Each point is reached from the start by the listed moves, each made once or not at all, plus a little noise. Say if it took an odd or an even number of moves. Then give how often each move was made.

Moves:
(1): +0.37 -0.11 -0.38 -0.77 -0.43
(2): -0.15 +0.40 +0.17 +0.04 +0.04
(3): +0.22 +0.05 +0.48 -0.25 -0.27
Start: +0.38 +0.04 -0.20 +0.15 -0.37
Points:
+0.49 +0.50 +0.45 -0.05 -0.56 => even (0, 1, 1)
+0.64 +0.13 +0.30 -0.10 -0.66 => odd (0, 0, 1)
+0.25 +0.44 -0.05 +0.17 -0.32 => odd (0, 1, 0)

Moves:
(1): +0.31 -0.19 +0.18 -0.26 +0.19 +0.00 -0.03 -0.11 -0.22
(2): +0.10 +0.01 -0.09 -0.02 +0.32 +0.18 +0.45 +0.17 +0.01
(3): +0.01 -0.22 -0.08 +0.26 +0.03 +0.10 +0.04 +0.12 +0.17
(4): -0.03 -0.02 +0.15 +0.19 +0.19 -0.19 +0.13 -0.06 +0.14
(5): -0.16 +0.08 +0.36 -0.18 +0.09 -0.11 -0.57 +0.05 -0.37
(6): +0.13 -0.14 -0.18 -0.36 +0.06 +0.10 -0.26 -0.04 +0.41
(7): +0.01 -0.40 -0.01 -0.34 -0.08 -0.04 +0.12 +0.25 -0.05
(8): -0.08 -0.05 -0.49 +0.08 +0.06 -0.02 -0.18 -0.14 -0.14
(9): +0.59 +0.36 -0.18 -0.07 +0.39 -0.24 +0.00 +0.23 -0.14
Start: -0.07 -0.04 -0.01 -0.07 -0.02 -0.05 -0.02 -0.14 +0.04
Points:
+0.97 -0.05 -0.76 -0.71 +1.01 -0.03 -0.05 -0.03 -0.05 => odd (1, 1, 0, 0, 0, 1, 0, 1, 1)
+0.02 -0.81 -0.04 -0.51 +0.27 -0.14 -0.65 +0.04 -0.60 => odd (1, 0, 1, 0, 1, 0, 1, 1, 0)
+0.40 -0.26 -0.49 -0.35 +0.81 -0.19 -0.17 +0.53 -0.48 => even (0, 1, 1, 0, 1, 0, 1, 1, 1)
-0.02 -0.34 +0.16 -0.19 +0.68 +0.04 -0.24 +0.10 +0.40 => odd (0, 1, 1, 1, 1, 1, 0, 0, 0)
+0.83 -0.59 -0.50 -0.97 +1.07 -0.09 -0.45 +0.39 -0.29 => even (1, 1, 1, 0, 1, 1, 1, 1, 1)
+0.83 -0.21 -0.49 -0.62 +1.15 -0.05 -0.58 +0.14 -0.26 => odd (1, 1, 1, 0, 1, 1, 0, 1, 1)
